Rows are points. Each copy is the shape, with its points in the same order, turned, moved and blurred by noise. Some copies are also mirrored. Which?

Shape (6 x 2):
-0.62, +0.41
-0.01, -0.55
-0.38, -0.51
+0.22, +0.27
-0.36, +0.10
+0.33, -0.02
Copy 1 (6 x 2):
-0.68, +0.54
-0.17, -0.44
-0.45, -0.31
+0.19, +0.41
-0.39, +0.29
+0.31, +0.10
Copy 1 is: only turned
Copy 2, 6 rows:
-0.75, +0.53
-0.03, -0.37
-0.41, -0.37
+0.12, +0.47
-0.46, +0.26
+0.21, +0.18
Copy 2 is: only turned

Shape:
-0.86, +0.01, +0.35
-0.08, -0.32, -0.03
-0.34, +0.36, +0.41
+0.11, -0.25, +0.62
-0.39, +0.00, -0.11
+0.35, -0.61, -0.58
-0.29, -0.31, +0.26
Copy 1:
-0.39, +0.61, -0.64
+0.00, -0.19, -0.37
-0.30, +0.52, +0.00
+0.43, +0.26, -0.12
-0.42, +0.01, -0.38
+0.11, -0.94, -0.38
+0.05, +0.15, -0.49
Copy 1 is: mirrored
Copy 2, 7 rows:
-0.91, -0.16, +0.18
-0.02, -0.43, +0.14
-0.45, +0.23, +0.36
-0.06, -0.30, +0.79
-0.30, -0.17, -0.10
+0.57, -0.76, -0.23
-0.32, -0.44, +0.31
Copy 2 is: only turned
Copy 3, 7 rows:
-0.54, +0.05, +0.54
+0.19, +0.14, +0.01
-0.38, -0.41, +0.14
+0.30, -0.43, +0.41
-0.28, +0.15, +0.01
+0.69, +0.46, -0.38
+0.07, +0.04, +0.41
Copy 3 is: mirrored
Copy 4:
-0.88, -0.05, -0.25
+0.02, -0.35, -0.21
-0.36, +0.34, +0.01
-0.06, -0.28, +0.47
-0.24, +0.01, -0.48
+0.68, -0.54, -0.44
-0.34, -0.31, -0.04
Copy 4 is: only turned

Shape, 10 rows:
-0.01, +0.59, -0.87, +0.26, +0.27, -0.32
-0.56, +0.21, +0.34, +0.45, +0.29, -0.33
-0.27, +0.35, -0.42, +0.31, -0.45, -0.31
-0.06, +0.29, -0.53, +0.25, +0.03, +0.25
-0.49, -0.22, -0.17, -0.63, +0.50, +0.18
-0.25, -0.50, +0.11, +0.55, -0.05, -0.37
-0.59, -0.01, +0.03, -0.14, +0.50, -0.49
-0.14, +0.30, +0.18, +0.09, +0.34, -0.22
+0.01, -0.19, +0.47, -0.07, +0.14, -0.08
+0.63, -0.04, +0.09, +0.69, -0.80, +0.04
Copy 1:
+0.18, +0.70, -0.84, +0.31, +0.21, -0.36
+0.05, +0.27, +0.51, +0.51, +0.09, -0.45
-0.05, +0.33, -0.43, +0.29, -0.51, -0.45
+0.14, +0.45, -0.46, +0.36, -0.11, +0.19
-0.25, -0.14, +0.04, -0.31, +0.61, +0.24
+0.31, -0.46, +0.15, +0.65, -0.20, -0.41
-0.06, -0.08, +0.24, +0.09, +0.49, -0.52
+0.31, +0.38, +0.24, +0.17, +0.18, -0.30
+0.53, -0.13, +0.45, -0.05, +0.00, -0.03
+0.87, -0.02, -0.21, +0.44, -1.10, -0.01
Copy 1 is: only turned
Copy 2 (10 x 6):
-0.20, +0.69, -0.62, +0.33, -0.26, +0.12
-0.41, +0.03, +0.49, +0.50, -0.41, +0.45
-0.55, +0.59, +0.13, +0.23, -0.27, -0.34
-0.31, +0.59, -0.07, +0.15, +0.27, +0.16
-0.33, -0.25, +0.00, -0.61, +0.06, +0.67
-0.34, -0.35, +0.48, +0.44, -0.01, -0.23
-0.37, -0.27, +0.09, +0.02, -0.52, +0.48
-0.02, +0.15, +0.31, +0.19, -0.32, +0.43
+0.12, -0.16, +0.63, -0.05, -0.05, +0.14
+0.16, +0.58, +0.70, +0.42, +0.38, -0.84
Copy 2 is: mirrored
Copy 3 (10 x 6):
+0.07, +0.50, -0.86, +0.15, +0.46, -0.54
-0.71, +0.13, +0.17, +0.33, +0.52, -0.20
-0.40, +0.26, -0.54, +0.07, -0.20, -0.44
-0.02, +0.21, -0.66, +0.28, +0.18, +0.06
-0.19, -0.25, -0.22, -0.64, +0.79, +0.37
-0.50, -0.58, +0.02, +0.36, +0.10, -0.34
-0.55, -0.03, -0.01, -0.30, +0.78, -0.25
-0.20, +0.25, +0.14, +0.11, +0.53, -0.21
-0.09, -0.23, +0.44, -0.02, +0.26, +0.08
+0.24, -0.09, +0.03, +0.66, -0.83, -0.19
Copy 3 is: only turned
Copy 4:
+0.15, +0.72, -0.86, +0.14, +0.27, -0.45
-0.76, +0.41, +0.16, +0.32, +0.35, -0.29
-0.28, +0.60, -0.40, +0.27, -0.38, -0.56
-0.09, +0.36, -0.62, +0.17, -0.13, +0.06
-0.53, -0.16, -0.48, -0.76, +0.34, +0.12
-0.41, -0.29, +0.07, +0.56, +0.06, -0.43
-0.70, +0.16, -0.15, -0.29, +0.47, -0.51
-0.30, +0.40, +0.03, -0.06, +0.38, -0.14
-0.24, -0.05, +0.33, -0.19, +0.13, -0.05
+0.43, +0.09, +0.25, +0.65, -0.80, -0.15
Copy 4 is: only turned

Shape:
-0.52, -0.60, -0.72, -0.51, +0.15, -0.49, -0.38, +0.53, -0.35
+0.65, +0.25, -0.70, +0.48, -0.03, +0.46, -0.07, +0.10, +0.36
-0.44, -0.35, -0.10, -0.81, -0.02, +0.01, +0.03, +0.95, -0.03
+0.72, +0.63, +0.32, -0.24, -0.14, +0.27, +0.74, -0.49, -0.30
-0.19, +0.41, -0.45, -0.08, -0.17, -0.45, -0.73, +0.52, -0.06
+0.26, +0.19, -0.14, +0.29, +0.30, +0.15, -0.33, +0.30, +0.59
-0.11, -0.51, -0.31, -0.46, +0.25, -0.65, -0.87, +0.56, -0.36
+0.11, +0.59, +0.05, -0.25, +0.09, +0.47, +0.04, -0.62, -0.01
-0.02, +0.59, -0.22, +0.22, +0.43, +0.02, +0.31, -0.14, -0.44
-0.07, -0.41, +0.12, -0.09, -0.14, +0.00, +0.32, +0.10, -0.19
+0.23, +0.53, -0.75, -0.19, -0.38, -0.54, -0.40, -0.19, +0.41
+0.33, +0.12, -0.39, +0.34, -0.12, +0.56, -0.18, -0.24, +0.06
+0.26, +0.14, +0.07, +0.23, +0.31, +0.04, +0.35, -0.23, +0.32
-0.58, +0.00, +0.18, -0.39, +0.31, -0.39, +0.25, -0.09, -0.13
+0.09, +0.26, +0.14, +0.55, -0.43, +0.37, -0.05, +0.23, +0.43
Copy 1 (15 x 9):
-0.89, -0.71, -0.42, -0.55, +0.29, -0.09, -0.51, +0.27, -0.45
+0.47, +0.12, -1.10, +0.26, +0.04, +0.57, +0.07, +0.04, +0.12
-0.49, -0.46, +0.00, -0.63, +0.35, -0.03, -0.21, +0.96, +0.08
+0.91, +0.55, +0.17, -0.25, -0.16, -0.07, +0.64, -0.10, -0.18
-0.33, +0.20, -0.57, -0.17, +0.08, -0.30, -0.90, +0.14, +0.05
+0.30, -0.12, -0.64, +0.36, +0.43, +0.17, -0.28, +0.14, +0.51
-0.34, -0.82, -0.25, -0.43, +0.39, -0.29, -1.02, +0.18, -0.36
+0.38, +0.53, +0.18, -0.16, +0.12, +0.42, +0.14, -0.38, +0.07
+0.06, +0.65, -0.24, +0.20, +0.41, -0.19, +0.22, -0.19, -0.42
-0.12, -0.41, +0.09, -0.03, -0.11, +0.01, +0.25, +0.25, -0.14
-0.09, +0.24, -0.95, -0.54, -0.24, -0.16, -0.44, -0.45, +0.36
+0.30, +0.07, -0.48, +0.31, -0.11, +0.64, -0.02, -0.19, -0.14
+0.36, +0.00, -0.24, +0.20, +0.22, -0.09, +0.44, -0.23, +0.25
-0.46, -0.08, +0.36, -0.24, +0.35, -0.39, +0.11, -0.04, +0.02
+0.22, +0.11, -0.27, +0.53, -0.37, +0.29, +0.00, +0.32, +0.49
Copy 1 is: only turned
Copy 2 (15 x 9):
+0.16, +0.32, -0.40, -0.17, -1.25, +0.63, -0.12, +0.13, -0.40
+0.32, -0.27, -0.83, +0.02, +0.55, -0.08, +0.00, +0.46, +0.47
+0.04, +0.38, +0.24, -0.46, -1.00, +0.63, +0.41, +0.63, +0.14
+0.00, -0.19, +0.36, -0.49, +0.88, -0.49, +0.72, +0.03, -0.25
-0.06, +0.53, -0.40, -0.06, -0.55, -0.14, -0.62, +0.47, -0.04
+0.41, +0.33, -0.32, +0.05, +0.15, +0.08, -0.14, +0.29, +0.73
+0.61, +0.46, -0.14, -0.18, -0.94, +0.45, -0.57, +0.12, -0.35
-0.31, +0.17, +0.02, -0.47, +0.78, +0.06, +0.15, -0.18, +0.12
+0.01, +0.44, -0.19, +0.27, +0.49, -0.02, +0.35, +0.08, -0.32
+0.16, -0.25, +0.26, +0.04, -0.28, +0.22, +0.35, +0.06, -0.12
-0.07, +0.21, -0.69, -0.42, -0.21, -0.62, -0.36, -0.06, +0.25
-0.02, -0.35, -0.45, -0.07, +0.49, +0.23, -0.16, +0.15, +0.24
+0.37, +0.14, -0.03, +0.12, +0.50, -0.01, +0.42, -0.21, +0.36
-0.09, +0.53, +0.39, -0.01, -0.40, +0.27, +0.38, -0.35, -0.11
-0.09, -0.25, +0.09, +0.27, +0.24, -0.08, -0.16, +0.38, +0.72
Copy 2 is: mirrored
Copy 3 (15 x 9):
-1.00, -0.26, +0.46, +0.23, +0.36, +0.27, -0.97, -0.36, -0.21
+0.55, -0.04, -0.48, +0.19, -0.44, +0.17, -0.04, +0.19, -0.02
-0.73, -0.13, +0.95, +0.06, +0.37, +0.50, -0.47, +0.27, +0.37
+0.73, +0.79, +0.61, -0.14, -0.07, +0.09, +0.67, -0.30, -0.18
-0.34, +0.25, +0.19, -0.01, -0.01, -0.32, -1.09, +0.16, -0.03
+0.12, -0.18, -0.29, -0.19, +0.03, -0.22, -0.10, +0.28, +0.33
-0.51, -0.46, +0.54, -0.06, +0.54, -0.07, -1.23, -0.21, -0.17
+0.20, +0.67, +0.20, -0.74, -0.10, +0.18, +0.25, -0.33, -0.10
-0.02, +0.64, -0.01, -0.23, +0.40, -0.06, +0.14, -0.01, -0.58
-0.31, -0.12, +0.74, +0.03, +0.01, +0.02, +0.22, -0.15, -0.19
+0.07, +0.59, -0.13, +0.19, -0.42, -0.26, -0.81, -0.54, +0.28
+0.26, -0.01, -0.15, -0.23, -0.55, +0.15, +0.10, -0.03, -0.32
+0.07, +0.10, -0.04, -0.12, +0.10, -0.21, +0.52, -0.13, +0.18
-0.76, +0.39, +0.55, -0.31, +0.53, -0.14, +0.04, -0.41, +0.07
+0.06, +0.06, +0.13, -0.14, -0.58, -0.36, +0.23, +0.50, +0.15
Copy 3 is: mirrored

Shape, 17 rows:
-0.31, -0.23, -0.83, +0.35, +0.60, +0.12, -0.10, +0.27, -0.09, +0.28, -0.23, -0.30
-0.09, -0.01, +0.46, -0.15, +0.58, +0.91, +0.35, +0.03, -0.10, +0.06, +0.59, -0.49
+0.38, -0.27, -0.32, +0.06, +0.09, +0.22, -0.51, -0.02, +0.12, +0.20, +0.34, -0.28
+0.24, +0.15, -0.34, +0.24, -0.22, +0.11, +0.18, -0.50, -0.35, +0.13, -0.11, +0.03
+0.19, -0.47, +0.51, -0.38, -0.10, -0.12, +0.55, +0.27, +0.10, +0.02, -0.02, -0.10
-0.42, -0.21, -0.32, -0.26, +0.10, -0.25, -0.39, +0.17, +0.14, +0.48, -0.79, -0.58
+0.18, +0.15, -0.47, +0.41, +0.26, +0.06, +0.11, -0.29, -0.64, +0.45, +0.40, -0.02
+0.07, +0.55, -0.45, +0.02, -0.02, -0.28, +0.16, +0.36, -0.45, +0.04, +0.40, -0.24
+0.13, -0.65, +0.13, +0.26, +0.79, -0.15, +0.29, -0.07, +0.04, +0.40, -0.39, -0.47
-0.39, -0.29, -0.41, +0.21, -0.88, +0.11, -0.02, +0.33, -0.52, +0.32, -0.51, -0.18
+0.32, +0.17, +0.38, +0.30, -0.23, +0.58, +0.03, -0.60, +0.39, +0.92, +0.54, -0.36
+0.06, -0.58, -0.84, -0.25, +0.40, +0.06, -0.09, -0.41, +0.22, -0.45, -0.08, -0.43
+0.68, -0.27, +0.32, -0.35, -0.07, -0.37, +0.50, +0.15, -0.90, -0.54, -0.49, -0.50
-0.73, +0.34, +0.12, -0.08, -0.33, -0.44, -0.64, -0.37, +0.03, -0.04, +0.62, +0.13
-0.15, -0.01, -0.11, +0.12, +0.48, +0.15, +0.08, +0.14, -0.36, -0.22, +0.28, -0.87
+0.71, +0.16, -0.19, -0.13, +0.71, +0.24, -0.26, -0.08, -0.65, +0.21, +0.71, +0.09
+0.70, +0.27, +0.18, +0.82, +0.11, +0.23, +0.05, -0.51, -0.07, +0.18, -0.67, -0.29
Copy 1 (17 x 12):
-0.50, +0.20, -0.73, +0.67, +0.57, +0.14, -0.14, +0.12, +0.03, +0.47, -0.14, -0.22
-0.29, -0.25, +0.50, -0.02, +0.70, +0.86, +0.24, +0.13, +0.40, -0.06, +0.47, -0.37
+0.04, -0.14, -0.38, +0.15, +0.07, +0.26, -0.67, +0.09, +0.19, +0.11, +0.30, -0.09
+0.11, +0.30, -0.13, +0.25, -0.36, +0.25, +0.15, -0.40, -0.05, +0.36, +0.01, +0.09
+0.04, -0.55, +0.27, +0.05, -0.16, -0.23, +0.54, +0.33, +0.22, +0.11, -0.16, -0.23
-0.72, -0.14, -0.26, +0.39, -0.08, -0.33, -0.53, -0.01, +0.32, +0.46, -0.70, -0.31
+0.05, +0.49, -0.23, +0.41, +0.30, +0.34, -0.11, -0.15, -0.38, +0.52, +0.39, +0.06
-0.19, +0.65, -0.27, -0.01, +0.08, -0.16, -0.01, +0.33, -0.39, +0.16, +0.26, -0.38
-0.05, -0.45, +0.19, +0.70, +0.66, -0.09, +0.00, -0.08, +0.30, +0.73, -0.28, -0.20
-0.69, -0.02, -0.41, +0.59, -0.90, +0.35, +0.17, +0.26, -0.21, +0.34, -0.31, -0.22
+0.01, -0.02, +0.60, +0.28, -0.26, +0.56, -0.18, -0.30, +0.81, +0.64, +0.98, -0.26
+0.08, -0.31, -0.77, +0.06, +0.50, +0.04, -0.29, -0.64, +0.27, -0.09, -0.32, -0.38
+0.50, -0.16, +0.38, +0.20, -0.18, -0.02, +0.35, +0.11, -0.74, -0.13, -0.84, -0.57
-1.03, +0.07, -0.02, -0.21, -0.25, -0.53, -0.49, -0.24, -0.25, -0.28, +0.76, +0.28
-0.31, +0.08, +0.06, +0.35, +0.67, +0.19, -0.12, +0.02, -0.22, -0.18, +0.15, -0.66
+0.50, +0.14, +0.01, -0.34, +0.56, +0.51, -0.48, +0.20, -0.43, +0.30, +0.46, +0.20
+0.37, +0.43, +0.32, +1.01, -0.24, +0.36, -0.32, -0.57, +0.28, +0.21, -0.28, +0.12
Copy 1 is: only turned
Copy 2, 17 rows:
+0.03, -0.26, -0.88, -0.11, +0.44, -0.01, +0.05, +0.41, -0.14, +0.49, -0.15, -0.16
-0.08, -0.16, +0.40, -0.19, +0.42, +0.75, +0.34, -0.15, +0.18, +0.43, +0.65, -0.23
+0.38, -0.47, -0.27, -0.04, +0.13, +0.13, -0.65, -0.02, -0.01, +0.11, +0.38, -0.09
-0.07, -0.16, -0.05, +0.08, -0.34, +0.33, -0.34, +0.55, -0.33, -0.12, -0.15, +0.14
+0.24, -0.54, +0.56, -0.61, -0.33, -0.17, +0.32, +0.09, +0.08, +0.13, +0.36, +0.25
+0.05, -0.17, -0.54, -0.83, -0.15, -0.44, -0.27, +0.26, +0.19, +0.45, -0.48, -0.42
-0.25, -0.07, -0.19, +0.20, +0.14, +0.31, -0.38, +0.61, -0.68, +0.24, +0.41, +0.05
+0.08, +0.39, -0.46, -0.06, -0.38, +0.00, +0.01, +0.52, -0.33, +0.06, +0.65, +0.01
+0.19, -0.58, +0.30, -0.32, +0.64, -0.42, +0.22, +0.52, -0.12, +0.30, -0.28, -0.22
+0.03, -0.42, -0.60, -0.19, -1.02, +0.05, -0.07, +0.05, -0.38, +0.56, -0.35, -0.05
-0.11, -0.39, +0.74, +0.32, -0.10, +0.58, -0.84, +0.36, +0.43, +0.63, +0.33, -0.09
+0.02, -0.70, -0.65, -0.36, +0.43, +0.05, -0.10, +0.26, +0.24, -0.72, -0.04, -0.15
+0.56, -0.20, +0.48, -0.69, -0.54, -0.10, +0.56, +0.33, -0.76, -0.59, +0.08, -0.37
-0.80, +0.28, -0.18, -0.12, -0.47, -0.39, -0.68, -0.40, +0.23, -0.02, +0.53, +0.25
-0.02, -0.02, -0.21, -0.02, +0.24, +0.05, +0.38, +0.03, -0.14, -0.03, +0.44, -0.63
+0.27, +0.12, -0.03, -0.23, +0.53, +0.54, -0.57, +0.29, -0.76, -0.11, +0.85, +0.07
+0.51, +0.10, +0.55, +0.40, +0.02, +0.23, -0.33, +0.53, -0.21, +0.01, -0.74, -0.07
Copy 2 is: mirrored
Copy 3:
-0.32, -0.21, -0.92, +0.40, +0.72, +0.00, -0.08, +0.02, +0.18, +0.40, -0.49, -0.35
-0.02, +0.24, +0.20, +0.23, +0.21, +0.84, +0.39, -0.34, -0.46, +0.39, +0.01, -0.73
+0.24, -0.46, -0.20, +0.31, -0.08, +0.08, -0.35, -0.03, +0.16, +0.26, -0.16, -0.40
-0.09, -0.13, -0.52, -0.30, -0.06, -0.11, +0.06, -0.11, +0.14, +0.31, +0.35, +0.19
+0.12, -0.27, +0.28, -0.16, -0.06, -0.06, +0.96, +0.33, -0.11, +0.29, -0.38, -0.33
-0.61, -0.09, -0.31, -0.12, +0.16, -0.54, -0.15, +0.12, +0.28, +0.44, -1.08, -0.37
+0.05, -0.10, -0.67, +0.30, +0.27, -0.12, -0.05, -0.19, -0.25, +0.63, +0.47, +0.04
+0.24, +0.46, -0.65, +0.29, +0.15, -0.46, +0.12, +0.34, -0.24, +0.14, +0.17, -0.25
-0.26, -0.56, +0.07, +0.07, +0.78, -0.15, +0.52, -0.21, +0.27, +0.78, -0.36, -0.47
-0.88, -0.38, -0.80, -0.27, -0.30, -0.28, +0.07, +0.71, -0.16, +0.19, -0.23, -0.07
-0.01, +0.01, +0.09, +0.16, -0.72, +0.45, +0.00, -0.29, +0.36, +1.14, +0.39, -0.51
+0.08, -0.52, -0.56, -0.02, +0.33, -0.10, +0.09, -0.71, +0.31, -0.40, -0.54, -0.42
+0.05, -0.37, +0.26, -0.86, +0.55, -0.67, +0.54, +0.31, -0.54, -0.19, +0.15, -0.33
-0.38, +0.38, +0.04, +0.90, -0.70, -0.44, -0.06, -0.13, +0.05, -0.14, -0.12, +0.32
-0.23, +0.13, -0.19, +0.28, +0.54, -0.10, +0.13, -0.19, -0.26, +0.00, +0.05, -0.84
+0.80, -0.12, -0.10, +0.37, +0.43, +0.11, -0.35, -0.24, -0.54, +0.48, +0.31, -0.01
-0.29, -0.19, +0.07, -0.57, +0.46, +0.01, -0.19, +0.07, +0.77, +0.67, +0.59, -0.07
Copy 3 is: mirrored
